Each wall is flat, endless, passes through zero and stands at right angles to its row. A trip goes straight from one point to another. List the walls that it crosses, first one first.
In the rows, 128 means zero.

Walls:
(1): [102 113]
(2): [128 147]
(3): [179 124]
(4): [127  93]
Trips:
[140 162] to [120 147] -> 3
[173 114] to [125 107] -> 1, 3
[157  95] to [156  69] -> 1
[119 169] to [138 188] -> 3
[132 156] to [108 145] -> 3, 1
[132 164] to [118 137] -> 3, 1
[ 94 116] to [157 109] -> 3, 1

Walls:
(1): [183 129 158 131 156 113 151  67 107 122  84 159]
(2): [133 149 110 103 116 133 137 124 140 138 171 101]
(3): [106 152 137  86 138 167 185 124 134 162 160 149]
Trips:
[149 187  87 148 105 156 106 139 143 131 149 130] to [149 124 142 124 119 108 155 169 109 169 163 120] -> none
[ 75  87 150 128 116  83 137 138 149  83 141 156] to [103 138 115  93 146  93  88 117 103 158 125 105] -> 2
[164 185 164 141 154 118 147 181 126  99 158 141] to [138 138 150 152 122 129 149 104  78  87 153 133] -> 2, 3
[120 159 122 146 129 136 133 135 108 118 110 152] to [118 103 126  73 126  85 166 150 129 127 105 109] -> 2, 1
[107 155 146 149 135  94 128 134 107  94 136 118] to [129  93  95 183  89 148 154 104 115 147 115 117] -> 1
[ 77 100 115 131 122 132  74  74 117 135 131 154] to [103 154 128  96  98  85 159 150 147 151 173 154] -> 3, 2
[129 149 112 159 129 149 144 149  99 108 142 128] to [106 133 116 139 118 103 129 162 118  68 156 121] -> 3

Walls:
(1): [119 133 123 109 123 110 153  84 172 131 100 148 180 155 102 136 140 120
 120 147 117 136  83 134 138 147 123 106 157 188 100 137 155 176 119  80
 161 168  92 162 107 118 163 107 163 107 109 154]
(2): [152 150  85  86 123  82 115 131 139  77 104 120  98 120 164 104  88 110
 112 117 168 163 164 140 124 114 139 132 128 133 160 118 164  98 115 171
 118 105 142 107 205 116 102  73 168 163 154 199]
(3): [145  84 144 148 150 194 174 112 117 140 134 111 142 138 174 195 103 151
  73 119 124 148 134 143  97 148 142  51 156 115 122 143  84 142  99 137
 144  94 156 131  91 126 163 167 154 143 121 100]
Trips:
[122 129 139 132 123 126 153 159 109 132 120 125 167 140 117 141 155 114
 106  74 128 121 150 126 106 126 130 150 100 103 128 174 180 155 130 123
 120 146  91 176 138 116 119 125 140 105 154 185] to [141 161 113 134 105 187 159 152  83 127 120  91 122 124 125 164 124 148
 108 120  68 122 128 160 117  95 123 161 111  89 148 117 136 118  90 149
 123 155 136 138 158 105 122 113 102 145 158 155] -> 1, 3
[137 145 126  87 155 100 164 197 153 127 115  88 120 132 148 119 125 128
 175 152 140 139 143 108 118 120 144 113 133 179  91 123 144 128 140 114
 189 108 143 131 149 178 130 142 123 145 146 137] to [113 165 148 146 107  86 137 200 115 156 153 140 114 117 119 166 143 118
 104  95 151  94 180 105 130 112 152 138 135 100 105  97  98 147 155 121
 156 105 105 122 141 125 118 187 116 165 124 177] -> 1, 2
[146 103  84  88 140  79 134 137  78  79 135 109 195 129 153 142 116 128
 154  99 205  87 111 116 143 144 125 124 142  94 128 194 130 159 156 132
 149 143 174 163 140 150  84 130 122  89 160 162] to [121 130 115 153 164 116 124 102 134 172 132 152 117  92 156 138 155 140
 107 107 111 123 139 137 143 129 131  97 133 160 151 124  95 179 145 147
 108 102 132 156 151 201 124 182 128 122 123 117] -> 1, 3, 2
[113 146 143 131 135 133 134 144 103 163 111 121 161 156 102  97 141 103
 135 127 160 116 131 148 105 137 145 129 161 161 145 138 145 130 152 121
 120 137 113 136 140 164 121 133 116 114 142 108] to [113 121 112 132  95 134 159 107 100  70 117 126  96 154 113 115 102 121
 103 143 142 175 150 110 135 117 147  88 122 109 129 163 112 120 110 157
 158 163 135  84 117 189 109 114 128 184 111 115] -> 2, 3, 1
[153 151 126  94 192 109 136  99 122 160  86 127 159 121 129 123 124 117
 190 117 126 121  96 141 164 163 140 158 162 102 110 103 123 104  94 149
 151 104 120 129 146 176 118  88 101 129 134 136] to [150 130 106 123  75  93  85 147 140 143 124 166  98  99 177 104 109 112
 126  85 141 151 148 134 139 122 155 156 154 145 123 141  88  66 121 127
 129  91 153 112  81 128 161 151 111 121 128  95] -> 1, 3
[104 141  71 135 130 100  81  80 124 147 134 124 118  90  95 138 129 163
 152 108  67 181 123 154  97 153 119 115 146 133 158 130 103 121 106  98
 166 107 100  69 122 101 160 123 119 158  88 157] to [ 97 113 135 110 125 132 128 118 126 136 114 159 136 143 154  79 124  85
 114 143 104 135 141 132 164  80 112  73 107 107 106 135 125 137 119 155
  98 166 177  89 162 103 156 161 100 107 121 113] -> 1, 2
